Each row is a point. To make a cloud, some directions were put in groups of two or more. Within a group, all points are equally far from the middle, so they leave a hole (a ring in 2 directions, a hollow ball in 3). The other directions are filled evenly. Then the cloud was stretched, turned, moved and blurred a little. Count the holes, and give their numbers of directions, smallest first.

Cloud, 13 rows:
0: -0.12 -0.48
1: -0.15 -0.44
2: -0.24 -0.12
3: -0.14 -0.46
4:  0.04  0.13
5: -0.21 -0.01
6:  0.12 -0.54
7:  0.22 -0.03
8: -0.21 -0.34
9:  0.21 -0.01
10: -0.23 -0.29
11: -0.03 -0.54
12:  0.24 -0.43
Holes: 1 (2)

Cloud, 27 rows:
0: -0.34 -0.18 -0.27 -0.24
1:  0.03  0.25  0.43  0.35
2: -0.35  0.10 -0.33 -0.31
3:  0.25  0.52 -0.31  0.18
4: -0.12 -0.16 -0.56 -0.06
5: -0.02  0.47 -0.16  0.48
6: -0.25  0.41  0.19 -0.04
7:  0.15 -0.25 -0.36  0.05
8: -0.12 -0.31  0.13  0.58
9:  0.07 -0.01  0.41  0.48
10:  0.11 -0.07  0.33  0.00
11:  0.24  0.09  0.22 -0.11
12:  0.04 -0.27 -0.34 -0.07
13:  0.07  0.49 -0.38 -0.13
14:  0.44  0.05 -0.17  0.23
15:  0.22 -0.21 -0.23  0.00
16: -0.24  0.04 -0.52 -0.23
17: -0.23  0.26 -0.38 -0.31
18: -0.01 -0.28  0.09 -0.09
19: -0.29 -0.03 -0.49  0.45
20: -0.41 -0.07 -0.31  0.49
21: -0.41 -0.26 -0.08 -0.12
22:  0.39  0.40 -0.16  0.36
23: -0.31  0.15 -0.36 -0.31
24: -0.21 -0.35  0.19  0.11
25:  0.13  0.07  0.38  0.00
26:  0.25  0.48 -0.15 -0.15
Holes: 2 (2, 2)

Cloud:
0:  0.04  0.06 -0.38  0.64  0.13 -0.33
1: -0.13  0.00  0.28  0.74 -0.08 -0.01
2:  0.35  0.07 -0.08  0.25 -0.27 -0.20
3:  0.01  0.15 -0.40  0.15 -0.03  0.26
4: -0.46  0.21  0.29 -0.09  0.30  0.33
5: -0.26  0.21 -0.43  0.26  0.04  0.62
6:  0.23 -0.16 -0.35 -0.28 -0.12 -0.17
7:  0.09  0.13  0.29  0.39 -0.23  0.27
8:  0.11 -0.13  0.66  0.06  0.16 -0.35
9:  0.26  0.03 -0.18  0.37 -0.27 -0.07
10: -0.17 -0.38 -0.08  0.01 -0.30  0.23
11: -0.13 -0.10 -0.07 -0.02  0.43 -0.26
12: -0.15  0.27  0.03 -0.24  0.14 -0.07
13:  0.31 -0.14 -0.20 -0.23  0.28 -0.30
14: -0.04  0.01  0.31  0.39  0.17  0.51
15: -0.12  0.26 -0.31 -0.37  0.40  0.29
16:  0.50 -0.02 -0.21  0.18 -0.35 -0.25
17:  0.47  0.09 -0.23 -0.47  0.03 -0.54
18:  0.28 -0.30  0.44  0.56 -0.06  0.04
19:  0.03  0.39 -0.03  0.60  0.10  0.22
20:  0.14 -0.30  0.42  0.13 -0.18  0.10
21:  0.27 -0.41  0.14 -0.14 -0.31  0.33
22:  0.06 -0.22  0.30  0.76  0.27 -0.25
23:  0.36 -0.30  0.06 -0.08  0.21 -0.05
24:  0.04  0.16  0.10 -0.02  0.47  0.05
25:  0.11  0.01 -0.61  0.38 -0.13 -0.23
26:  0.01  0.04 -0.26  0.11 -0.10 -0.18
27:  0.27  0.23 -0.08  0.12  0.11 -0.34
28:  0.55  0.01  0.47 -0.25  0.38 -0.37
29:  0.53 -0.17 -0.13  0.32 -0.01 -0.01
30:  0.14 -0.35 -0.37 -0.09 -0.48  0.11
31:  0.40 -0.11  0.25  0.07  0.11 -0.29
32: -0.17  0.14 -0.19 -0.03 -0.18 -0.42
33:  0.29  0.04  0.42 -0.12  0.23 -0.16
34: -0.10 -0.01  0.05  0.26  0.72  0.25
35:  0.37 -0.16 -0.32  0.19  0.04  0.24
36:  0.24  0.29 -0.28 -0.37 -0.09 -0.22
37: -0.34  0.09  0.10 -0.11  0.43  0.45
38:  0.18  0.09  0.10  0.08 -0.05 -0.06
39: -0.54  0.24 -0.29  0.13 -0.14 -0.01
40:  0.48 -0.06 -0.09  0.43 -0.22 -0.28
41: -0.01  0.27 -0.04  0.16  0.32 -0.63
42: -0.34 -0.15 -0.24  0.39  0.06 -0.07
43: -0.45  0.34 -0.55  0.37 -0.05  0.32
44: -0.18  0.11  0.67  0.25  0.28 -0.16
45: -0.12  0.23 -0.32 -0.15 -0.26  0.27
46:  0.29  0.23 -0.36 -0.72  0.11  0.01
47:  0.29 -0.16 -0.32 -0.08  0.35  0.35
48:  0.38 -0.10  0.15 -0.06  0.09 -0.64
49:  0.29 -0.40 -0.24  0.41  0.12  0.06
50:  0.16 -0.11 -0.53 -0.01 -0.23 -0.11
51: -0.17  0.08 -0.32  0.56 -0.17 -0.11
52:  0.08 -0.06 -0.60 -0.19  0.16 -0.20
Holes: 0
